Every row gives one point. Each copy is the shape, with its points in the same order, turned, moved and blurred by noise. Say if it was mirrored as well.
In the rows, 128 means zero.

Shape:
[[ 88 135]
 [180 111]
 [ 82 144]
 [ 74 127]
 [167 146]]
Copy 1:
[[ 81 104]
 [150 179]
 [ 84  96]
 [ 64 100]
 [160 139]]
Copy 1 is: mirrored
Copy 2 (5 x 2):
[[136 177]
 [133  80]
 [127 181]
 [142 185]
 [109  97]]
Copy 2 is: mirrored

Shape:
[[ 83  99 175 105]
 [137 136 130 202]
 [125 120  60 192]
 [ 90 134 145 100]
 [ 76 155 105 189]
 [143 131 135 116]
 [105 131 168  84]]
Copy 1, 7 rows:
[[107  94  87 178]
 [167 125 182 150]
 [121 106 228 131]
 [ 90 129 109 153]
 [110 148 201 186]
 [119 126 126 111]
 [100 122  78 143]]
Copy 1 is: mirrored
Copy 2:
[[155 192 162  88]
 [ 71  98 129 111]
 [ 62 125 110 172]
 [158 166 111  99]
 [ 59 152  88 118]
 [148 111 127 113]
 [182 158 129  81]]
Copy 2 is: mirrored
Copy 3:
[[ 62  87 122 106]
 [176 116 164  93]
 [159 171 198 120]
 [ 79  90 141 144]
 [137 103 218 115]
 [126 115 116 145]
 [ 78  80 108 146]]
Copy 3 is: mirrored

Shape:
[[181 103 144 120 122  49 134 160]
 [191  81 131 127 121 156  88  99]
 [132  67 102 149  51  58  60  75]
 [147 145 172 117 105  89 122  97]
 [115 195 133  95 130 163 115 202]
 [108 143 147 138 132 112 119 147]
 [149 105 123 199 106  99 151 155]
 [159 126 123 130 189 129 106 151]
 [121 128 133 190 203 120  81 120]
 [ 80  84 148 180 115 128 100 140]
 [119 143  52 124  70 179  97  96]
 [ 82 110 203 108 176 124 150 144]
 [ 93 178 169 127 136 131 150 115]
 [117  85  76 166  98 134 152 153]]
Copy 1, 14 rows:
[[138 131  78 140 189 163 179  85]
 [122 139 161  58 164 115 145  83]
 [203 177 161  80 173 147 240 138]
 [158 123  88 105 139 125 156 138]
 [ 74 100 135 159 174 155  79 182]
 [137  96 136 147 143 152 135 142]
 [116 132 138 134 117 198 180  94]
 [136 103 147 123 171 153  91  81]
 [180  66 175 109 131 180 105  89]
 [137  87 193 132 123 149 189 128]
 [130 208 205  96 146 147 117 179]
 [132  53 127 178 121  87 132 109]
 [143 102 116 147  98 126 110 161]
 [106 166 187 158 130 174 171 105]]
Copy 1 is: mirrored
Copy 2, 14 rows:
[[ 75  76  92 192 143 101 109 105]
 [111  85 159 128 169  72 150 168]
 [161  16 123 130 168 151  74 152]
 [132  81 154 171 107  93 113  87]
 [158 213 112 164  84  71 127 126]
 [117 146 138 147 107 120 103 112]
 [ 78 109  99  98 140 125 105  85]
 [ 81 162 153 177 163  87 122 141]
 [ 71 161 198 140 169 113  61 139]
 [ 97 120 142  99  97 154  93 156]
 [222 139 137  89 180 115 138 152]
 [ 73 151 178 183  65 147 143 111]
 [140 163 180 151  86 117 122  79]
 [117 133  92  87 155 163 138 123]]
Copy 2 is: mirrored
Copy 3 (14 x 8):
[[ 95 154  83 114 184 122  94 133]
 [153  69 139 152 191 106 139 114]
 [106  93  66 134 196 149 165  16]
 [157 164 134 109 187 147 115  86]
 [214 167 107  98  89 116 147 170]
 [146 153 128  92 131 144 153 124]
 [ 79 132 129  94 123  89 129  97]
 [132 137 138 143 150 124 161 181]
 [103 144 172 124 157 131 222 146]
 [114  96 131  60 133 143 186  97]
 [192  90 112 175  88 125 167  57]
 [145 139 167  53 149 196 130 169]
 [174 177 173  90 119 163 134 111]
 [ 98  87 109 119  80 121 135  97]]
Copy 3 is: mirrored
